Each wall is flat, endless, passes through zero and stands at right angles to its row. A trip goes straight from one point to another. Which walls does it cross, in order?
In the rows, zero is written as 128.

Walls:
(1): [135 132  94]
(2): [ 38 195  97]
(3): [178 111 176]
(4): [225 130 125]
(5): [126 173 144]
(6): [108 128  93]
(7): [116  55 179]
(8): [165 164 106]
(9): [134 161 166]
Trips:
[102 148  82] to [ 23  87 115] -> 5, 8, 7, 1
[ 92 193 143] to [ 82 173 114] -> 1
[175 118 116] to [188  97 105] -> 7

Walls:
(1): [166 135 120 137 176  88 111 115]
(2): [ 80 175 115 122 174 101 245  76]
(3): [ 91 107 151 154 136 109 142  97]
(4): [159 127  88  83 100  98 126  74]
(5): [104 142 167  63  85 119 130 141]
(6): [128  84  96 178 167 113 150  79]
(7): [154 105  90  97 134 149 191 153]
(8): [128 181  85 137  77 149 133 151]
Trips:
[ 93 121  64 172 131  91 176 125] to [187 143  82 214 145 133 181  90] -> none
[131 196 117 164 115 100  78 173] to [ 50 129 132 140 135 137 123  85] -> 3, 1, 2, 6, 5, 8
[221 136 181 173  93  57 149 117] to [103  95 175  61  81 154 102  76] -> 5, 6, 1

Walls:
(1): [ 82 122 136 131 129 116 150 118 138  99 218]
(2): [ 57  62 124 193 136 139 144 133 128 166 108]
(3): [124 180 135 166  61 147 182  98 148 123 193]
(4): [123 141 112  77 151 120 119  98 101 132 143]
(5): [ 78  85 234 102 119  67 126 100 149 188 175]
(6): [ 77 175 127  91 131 193  99 117 188 121 190]
(7): [ 63 153 142  62 147 142 133  86 113  81 136]
(8): [134  97 164 143 166 155 117 153 151  85 116]
Trips:
[144 137 133 206 139 175 166 128 177 199 126] to [ 44 163  83 157 141 162 135 209 164 102  84] -> 3, 7
[103 103 107 103 135  91  93  75 157 192 128] to [158 123 152 119 142 115 135 107 140 109 172] -> 1, 2, 3, 8
[119 207  88 112  90  65 170 178 120  97 131] to [132 172 104 156 138 163 129  93 174 158  98] -> 6, 4, 1, 7, 2
[170 173 130 119  71 107 128 145 168 144 171] to [ 60  49  80 104 177 175 153  91  91 202 164] -> 4, 2, 7, 3
[150 166 184  86 131  68 141 158 124  92 145] to [135 145 184  87 154  93  76 151 138 130  73] -> 3, 1
[141 136 103  22 160  92 101  63 176 132 112] to [ 21 143 131 158  26 124 166 151 145 138 184] -> 1, 3, 2, 4
[ 80 136 189 139 158 162 168 169 101 133  90] to [104 142  87  67  84  50  58 144 181 145  81] -> 8, 6, 4, 2
[166 103  64  43  72 145 166  70 107 166 107] to [135 138 182  74  94 156 145 128  84 124 152] -> 5, 6, 1

Walls:
(1): [ 94 148 101 143 151 167 174 157 102 110 111 167 107  96 111 150  86 181]
(2): [129 108 122 167 133 135 118 120 162 113 138  95 130 154 117 112 121  85]
(3): [163 118 118 137 114 130 141 185  93 142 135 110 175 145 133 112 136 141]
(4): [133 170 126  99 148 190 125 150 193  70  93 100 131 149 116  27 106 145]
(5): [118 137  89  67 178  97 121 120 142 146 180 158 134  56  87 145 111 122]
(6): [167 121 113 163 174 151  85 162 181 131 103 105 249  98 142 130  96 133]
(7): [156 107  89 160 125 170 154  94 104 114 142 105  93 108  88 120 131 184]
Trips:
[163 116 149  96 115 178 147 213 154  67 112  76 116 121 143 145 159 103] to [ 89 162 130  62  95 141 126 219  81  64 133 152 139 158 114 118  72 143] -> 1, 2, 6, 5
[ 97 115 159 167  31 189 106  87 120 106  96 184 129  85  80  81  57  70] to [141 164 112  77 141 164  61 156 121 145 116 165 127  70 109 129  99 128] -> 6, 5, 2, 7
[153 102 113 139 105  92 123  99 161  76 114 100 130 106  89  77 136 161] to [137 130 191 126  72 153 139 135  75 109  98  83 107 140 107 114 133  97] -> 6, 3

Walls:
(1): [132 127 120 125 153  73  76  57 129 131 157 168  87  45 148 149 159  53
 162 152 135 146 115 157]
(2): [118 135  77 106 117 150 130 144  75  90  97 134 146 138 110 129  85 127
 124 155 169 142 137 158]
(3): [101 105 154 207  66 143 127  75 149 108 163  94  79 169 169 138 131 123
 132 143 141 155  37 167]
(4): [ 87 103 119 113 147 169 143 118 210 105 151 150 152  77 106 119  68 144
 137 107 152 135  50  83]
(5): [102 114 174  94 148 115 184 127 132  61 154 119  81 142 116 128  60 189
  92 114 124 154 133 146]
(6): [207 157 103 168 198 124 171 147 136  96  87  41 122  67 123  87  52 129
 127  89  96 243 121 116]
(7): [144 176 124 154 144  55 164 165  92 119 124 138 101 106 110 145 189 105
 158  97 168 156  88  90]
(8): [166  96 101 171 176 148  79 160 153 120  99  64 126 165 206  92 109 148
 108 140 169  41 115 142]
(9): [183 120 114 132 160 129 138 105 156 122 129  94 172 120 153 158 129 160
  90 129 118 148 193 121]
Trips:
[146 120 123  89 150 153 116 143  81 155  95 177 141 139 146 141 115 137
 161 112 111 218 156  70] to [ 83  98 146  84 100 148  55 154 111 124 149 120 136 144 110 169 143  75
  93 118 196 139 141 165] -> 1, 6, 9, 7, 3
[209  95  82 166 119  57 114 102 166 116  81 158 129 147  80 109 111 118
 125 156 153  43 138 202] to [142 168  78  55 166 144 113 135 156  96 122 127  46 104 137 142  76  99
  63  51 147 109 118 126] -> 6, 5, 4, 7
[153  51 144 113 161 131  89 166  62  98  95 125 206 132  91 111 153 147
 166  43 156  35 169  90] to [102 158 114 188 100 139 151 163 136  93 112 108 123 165 188 130 201 129
 146  81 107 116 124 132] -> 2, 9, 3
[145 121 105 116 124  92 178 116 135  77 148 118 147 127 154   7 155 220
 138 127  94 133  96 121] to [196 173 113 117 115 133  46 142 112 142 165 109  91 129 139 141 146 193
 111 126 181 161 122 170] -> 4, 2, 1, 5
